Each point is reached from the start by the listed moves, each made once or not at all, plus a little noise. Is the number of moves made odd or even? Then give how often each move was made.

Moves:
(1): [85 21 21 -7]
(2): [-6 76  1 15]
Start: [-39 -18 -31 -17]
Points:
[-45  58 -30  -1] => odd (0, 1)
[-39 -20 -31 -15] => even (0, 0)

Moves:
(1): [ 75   2 -10   7   4  -5 -13  -3   8 -10   8  11  -5]
(2): [ -2  76  -9  -5   4  -1   2  -7  -7 -18   4  10   6]
(3): [10  9 72 -3  7 -6  2 -5 -6 -1  3  7 -1]
(4): [-3  5  3 79  1  9  7 -1  3  7 -2  0  5]
(5): [-11  -2  -8  -4  81   4   2   2  12  -1  -1   0  11]
(6): [  2   0   8  -9   6  76   0  16   9 -12   0   1  -3]
(7): [10  0 -6 -3 -3 -7 76  0  3 -9 -5  4 -4]
(8): [ -3   6   8  -5  -3 -11   2  86   5   9   3  -1  10]
(9): [ -7  13   3  -1 -24 -14   2  -6  77   6   3  -7  10]
(10): [  7  11  -6   1   4  12   5  -9 -10  55   5   6   5]
(11): [-6  0  1 -2 -1  0  2  0 -6 -5 63  5  4]
Start: [  4   1 -39  31  22 -19  43  -8  -9 -20 -45  14 -18]
Points:
[  6  16 -33  16  -1  36 121   0  77 -42  15  19  -8] => even (0, 0, 0, 0, 0, 1, 1, 0, 1, 0, 1)
[-14   1 -37  95 106  71  55   8   8 -33  13  23  -2] => even (0, 0, 0, 1, 1, 1, 0, 0, 0, 0, 1)
[ 80  18 -61  24 106 -26 116  69  10  21 -32  32   0] => odd (1, 0, 0, 0, 1, 0, 1, 1, 0, 1, 0)
[  4  33  57  90  10  40  53  80  76  -9 -39  15   3] => odd (0, 0, 1, 1, 0, 1, 0, 1, 1, 0, 0)
